Each row of a before or after table is a point. One or more steps were done to the points. Then noise was added and the rows were shuffled. The steps act on how far a point lies along the listed directions, d1 being the first. Write out the steps. A step turns or swaps two directions, mirrors them in a line or flattens them onto one, adds a multiple of one to another, or multiplies one. Angles are multiples of 10 degrees, from the lower direction toward the higher: turns from -170 to 170, lines from 10 to 170 but not 90. Use the fewest steps. Two steps may share a direction if one is a turn and the other turns, adds or multiplies; they go together, in the order done. Otherwise the lowest direction goes first.

Directions:
(1): 0.039,0.034
(2): -0.034,0.039
Before (10 x 2):
-0.038,-0.008
-0.028,-0.055
0.015,-0.003
0.002,0.019
-0.065,0.090
-0.043,0.054
0.031,-0.011
0.009,-0.040
-0.009,0.002
-0.003,-0.025
After:
-0.003,0.007
0.031,0.060
0.019,0.017
0.039,0.020
-0.010,0.037
-0.110,0.009
0.022,-0.019
-0.017,-0.015
0.010,-0.005
-0.069,0.008
Steps: mirror d1 and d2 in the line at 110 degrees

Directions:
(1): -0.057,0.000,0.038,-0.021,-0.047,-0.025
(2): -0.015,-0.056,-0.062,-0.015,-0.021,-0.009
(3): 0.055,-0.037,0.036,-0.039,-0.025,0.009
(4): -0.023,-0.046,0.029,-0.006,0.064,-0.018
(5): 0.019,-0.026,0.015,0.070,-0.022,-0.035
(6): -0.024,-0.026,0.016,0.028,-0.011,0.074
Before (8 x 6):
0.033,-0.071,-0.021,0.060,-0.041,0.045
-0.038,-0.030,0.015,-0.048,-0.032,-0.001
0.007,-0.011,0.035,-0.022,0.003,-0.007
-0.004,-0.044,0.034,-0.022,-0.016,-0.058
0.027,-0.024,0.039,-0.015,-0.033,-0.004
0.057,0.015,-0.055,0.012,-0.028,0.004
0.018,-0.076,-0.057,0.071,0.023,0.039
0.013,0.058,-0.033,0.035,-0.025,-0.014
After (8 x 6):
-0.022,0.015,0.063,0.022,0.073,-0.024
-0.017,-0.004,0.027,-0.040,-0.063,0.013
0.010,-0.051,0.053,-0.016,0.022,-0.030
0.036,-0.001,0.048,-0.010,-0.070,-0.025
0.054,-0.042,0.027,-0.041,-0.046,-0.007
0.044,0.001,0.021,-0.021,-0.026,0.010
0.002,-0.062,0.007,-0.001,0.056,-0.027
-0.034,-0.031,-0.058,0.038,0.032,-0.034
Steps: turn d1 and d2 by -50 degrees; turn d2 and d4 by 120 degrees; multiply d3 by 1.6; flatten d5 and d6 onto the line at 150 degrees

Directions:
(1): 0.076,0.013,0.013,-0.021,-0.011,-0.024,0.022,0.062,0.014,0.000,0.053
(2): 0.055,0.002,-0.029,0.008,0.059,-0.010,-0.043,-0.018,-0.025,0.062,-0.016
(3): -0.023,-0.003,-0.014,-0.074,0.037,0.020,0.056,-0.031,0.005,0.034,0.035
(4): -0.019,-0.072,0.002,-0.038,-0.010,-0.030,-0.066,-0.001,-0.007,-0.008,0.045
(5): 0.004,0.007,-0.078,0.017,0.042,-0.017,0.005,-0.010,0.013,-0.072,0.024
Before:
-0.013,-0.071,0.056,-0.011,-0.069,0.007,-0.078,0.030,-0.034,0.004,-0.021
-0.074,-0.033,-0.055,0.001,-0.015,0.005,0.019,-0.021,-0.021,-0.045,0.005
0.064,0.046,-0.111,0.000,0.085,-0.012,-0.006,-0.016,-0.007,0.010,0.001
0.015,-0.010,0.000,-0.039,0.053,0.052,0.016,-0.054,-0.022,0.140,-0.081
0.019,-0.001,0.055,0.050,-0.009,-0.038,-0.047,-0.012,-0.018,0.077,-0.039
0.069,-0.017,0.049,-0.049,0.020,-0.026,-0.003,0.026,-0.009,0.102,0.054
-0.030,-0.041,-0.024,-0.120,0.018,-0.004,-0.015,-0.035,-0.019,0.015,0.050
0.063,0.009,-0.022,-0.036,0.000,0.003,0.012,-0.004,0.008,0.039,0.012
After, 8 rows:
-0.029,-0.060,0.001,-0.041,-0.035,0.015,-0.034,0.011,-0.014,-0.043,0.029
0.041,0.014,-0.023,-0.006,-0.016,0.007,0.012,-0.007,0.005,0.011,-0.009
0.040,0.061,-0.026,0.028,0.023,0.012,0.026,0.008,-0.002,0.036,-0.031
0.039,0.010,0.011,0.007,0.007,-0.017,0.019,0.028,0.005,0.006,0.044
-0.006,0.021,-0.005,0.030,0.013,-0.027,0.032,-0.028,0.005,0.019,-0.013
-0.056,-0.031,-0.021,0.002,-0.032,-0.018,-0.002,-0.015,-0.033,0.003,0.001
-0.022,-0.022,-0.002,-0.045,-0.043,-0.020,-0.035,0.005,-0.013,-0.026,0.022
0.021,0.020,-0.031,0.034,0.028,0.037,0.035,-0.022,0.001,0.030,-0.077
Steps: multiply d1 by 0.7; flatten d2 and d4 onto the line at 120 degrees; multiply d3 by 0; multiply d5 by 0
